Rows are points. Each copy is the shape, with its points in the same order, turned, moved and blurred by noise. Is it also mirrored, or only turned?
In the rows, zero is written as 128.

Shape (6 x 3)
[[106 133  88]
 [100 147 127]
 [ 97 109 151]
 [150 104 114]
 [155 168 112]
 [106  80 148]]
Copy 1 (6 x 3)
[[135 151 176]
 [110 158 135]
 [ 85 125 132]
 [147 105 152]
 [173 153 123]
 [ 86  96 143]]
Copy 1 is: mirrored
Copy 2 (6 x 3)
[[112  82 143]
 [101 130 138]
 [ 97 139 107]
 [157 102 108]
 [147 123 171]
 [114 130  74]]
Copy 2 is: mirrored
Copy 3 (6 x 3)
[[131 102  92]
 [139 141  89]
 [102 159 114]
 [130 114 153]
 [185 126 123]
 [ 83 148 138]]
Copy 3 is: only turned
Copy 4 (6 x 3)
[[ 85 122 108]
 [103 165 118]
 [116 151 169]
 [142 104 133]
 [148 135  86]
 [123 134 180]]
Copy 4 is: only turned

Shape (8 x 4)
[[126 173 120 152]
 [104 150 154 129]
 [113 168 164 124]
 [163  95 126 144]
 [136 141 165 136]
 [158  98  83 113]
 [132 109  85 138]
 [151 171 126 119]]
Copy 1 (8 x 4)
[[ 94 116 137 155]
 [128 152 130 151]
 [120 162 140 162]
 [149 100 173  97]
 [135 145 166 148]
 [110 103 146  63]
 [123  93 129  94]
 [ 84 138 162 133]]
Copy 1 is: mirrored
Copy 2 (8 x 4)
[[151 120  91 166]
 [115 140 125 158]
 [129 152 127 173]
 [154  88 143 106]
 [140 133 145 156]
 [153 107 107  69]
 [133  92  93  96]
 [170 143 106 143]]
Copy 2 is: only turned

Shape (12 x 8)
[[105 146 142 107  97 117 133 155]
 [ 95 130 125 109 106 116 125 177]
 [167  95 131 133 141 122  82 115]
 [109 132 120  98 139 121 162 171]
 [ 83 151 136 115 149 137 149 149]
 [132 125 110 132 127 182 129 128]
 [127 143 104 114 119 156 134 119]
 [ 85 116 103 109 137 135 115 133]
 [161 156 178 140  82  88  78  88]
 [155  93 146 177 131 127  75 125]
 [104 141 113  93 153 168 115 174]
 [112  86 141  90 131 169 131 143]]
Copy 1 (12 x 8)
[[137 146  88 118  86 141 122 141]
 [113 162  79 111  97 150 105 147]
 [ 85 107 173 100 130 143 120 132]
 [126 167  79 130 134 134 121 167]
 [163 155  81 111 139 135 118 137]
 [119  90  95 113 144 103 107 121]
 [129 107 103 100 121 100 121 144]
 [126 142  95  71 134 129 109 141]
 [131 118 190 103  46 136 146 109]
 [ 90 112 169 112 124 154 100  87]
 [140 115  78 112 147 146  86 169]
 [104 105  76 102 146 159 142 141]]
Copy 1 is: only turned
Copy 2 (12 x 8)
[[129 128 130  97 123 161 150 130]
 [123 133 121 103 102 178 139 121]
 [ 77 130 152 133  85  80 110 118]
 [113 172 126 111 139 176 145 111]
 [131 161 138 121 146 177 118 141]
 [139 170 121  96 109 110  92 129]
 [149 165 116 117 117 119 117 133]
 [126 142 109 140 112 154 101 130]
 [117  77 175 119  97  79 165 172]
 [ 99 127 182 116  65  95  89 122]
 [102 176  97  99 117 167  96 144]
 [102 133 111  91 134 134  86  93]]
Copy 2 is: mirrored
Copy 3 (12 x 8)
[[142 113 135 157 108 111 110 138]
 [152 138 148 154 103 113 124 154]
 [138 164 110  99 188 126  99 154]
 [128 125 174 139 121 109 142 123]
 [135 104 160 167 136 127 149 122]
 [110 130 103 124 147 116 164 143]
 [118 134 105 135 135 115 145 115]
 [128 155 137 158 137 156 142 132]
 [170 110  63 126 157 113  43 135]
 [170 143  93  98 188 139 110 186]
 [113 148 149 171 147  95 159 144]
 [ 79 132 143 135 139 133 135 163]]
Copy 3 is: mirrored
Copy 4 (12 x 8)
[[112 130 180 138 134 118 120 116]
 [110  98 178 138 125 115 107 116]
 [121 110  74 105 133 143 114 138]
 [106 113 185 150 117 163 132 100]
 [111 117 187 160 128 149 143 149]
 [ 97 138 130 136  80 143 126 157]
 [ 81 148 139 144 107 140 125 141]
 [ 76  93 148 149 121 129 136 141]
 [154 181  99 106 189  97 106 138]
 [153 106  71 130 126 117 103 153]
 [ 89 100 183 121 102 164 114 155]
 [103 101 148  99  86 133 154 135]]
Copy 4 is: mirrored
